Each row is a point. The window is the flat piece filled in between its corners: a triangle in 3 columns, a solid with four corners in 4, and so on. A path goes straight from each point to the next, and from the last back to the first. List the points from which the path goes on through the window.
In the rows, 128 means zero.

Window, 4 rows:
[[218 176 166  92]
 [156 124  48 110]
 [103 185  95 130]
 [114  94 136  89]]
Path:
(1): [157 103  87 119]
(2): [175 151 124 174]
(3): [161 198 107  96]
(4): [ 85 135  97  66]
(5): [ 93 110 102 125]
(6): [187 146 161 138]
(7): [165 162 129  42]
(8): [155 134  79  61]
Through the window after points: 6

Window:
[[103 167 160 211 165 101]
 [118  73 163 111 199 178]
 [101 170 190 112  69 140]
 [ 69 133  72 126  57  62]
 [198  48 178  69  94 189]
 [108 196  89 167 140 119]]
Path:
(1): [ 89  84 126 180  86 174]
(2): [107 130 120  80 149  80]
(3): [131 167 135 108 153  59]
(4): [ 71 133 132 211 106 144]
(5): [ 95 124 139 211 142 162]
(6): [129 180 177 118 184  55]
(7): [150 161 132 111 176  79]
(8): [104 157 124 181 120 148]
(9): [ 93  87 144 157  73 183]
(10): [143 128 150 108 110 112]
(11): [186 120 155  89 157 102]
(12): [128  42 136 156  91 210]
(13): [ 88 105 120 175  57 159]
(14): [137 142 139 121 111 100]
(15): [169  97 147  93 174  74]
(16): [129  95 129 133 134 168]
Through the window after points: 1, 3, 5, 7, 9

Window, 9 rows:
[[192  37 110 187  72 158 135 148 131]
 [ 72  98 137 112 166 155 100 171 133]
 [109 135 152  35  47 126  94 149 108]
 [155  68 196 196  90 131  92 115 135]
 [117 179 144 131 127 108  94 162  69]
 [120 146  49  99  72  76 160  57  86]
 [ 85 117 106 109   7 159 173 141 135]
 [168  55 207 169 195  23 131 183 179]
 [155 120 201 125 126 159 133 130  85]]
Path:
(1): [ 99  84 168 101 110 125 124 137  88]
(2): [100  42 186 174  98  99 137 153  67]
(3): [155 138 129 128 107 135 136 120 149]
(4): [126 132  93 118  74 131 138 107 130]
(5): [119 107 108 116  67  91 160 103  77]
(6): [137  77 126 140  83  85 150 124  84]
(7): [173 150 116 132  85 132 128 118 167]
(8): [168 143 156 149  78 137  95 104 190]
(9): [133  58 179 174 104 121 115 126  87]
(10): [123  69 167 155  68 102 117 141  79]
(11): [165 113 158 141  78 138 119 120 145]
(12): [163 203 162 118 127 156 102 155 160]
Through the window after points: 4, 8

Window (11 x 11):
[[ 97 135 213 128 123 112 191 173 116 160 122]
 [200  97  86 160 108 126 134 169 147 135  95]
 [153  94 180 122 108 169 112 132 146  88  89]
 [114 144  71 124  79  76 114  63 113 123  90]
 [132 169 119 145 188  43 230 112 186 108 105]
 [ 94  55  71 117  51 164 146  70 155 113 137]
 [ 87  34 133  60 168 210  45 128  73  72 148]
 [ 73  63 167 132 221 102  79  79 137 112 144]
 [164 198 210 101 142 131 142 174 204 195 120]
 [ 40 193 140 179 147  51 113 121 108  76 171]
 [149 171 184 120 154 162  74  46 100 152 184]]
Path:
(1): [184  75 155  89  91 118 104 147 133  64 158]
(2): [119 120 183 104 162  41 146 118 145 115 186]
(3): [ 28 182 106 208 145 143  74 113 102  88 103]
(4): [143 119 112 139 162 186 172 123 149 131  73]
(5): [123 131 188 113 103  40 105 109 147  85 161]
(6): [214  86 105 107 101  61 157 128 147  97 183]
(7): [ 55 132 137 123 156 180 105  87 154 132  89]
(8): [ 60 173 123 174 192 123 148  99  87 147 105]
(9): [ 96  96 159 124 159  86  89 102 146  89 158]
(10): [179 136 191  91 107  79 116 125 162 102 167]
(11): [105 151  94 156 131 173 149 142 114 159  84]
(12): [127 128  88 149 136 246 130 123 182 130  80]
(13): [135 108 165 120 110  81 128 135 122 116 135]
(14): [154 100 157  92 120 103 128 104 132 110 183]
(15): [ 64 166 117 170 123 154 106  76 118 138 103]
(16): [101 130  74 177 171 155 132 127 127 177  67]
Through the window after points: 2, 4, 8, 12, 14, 16
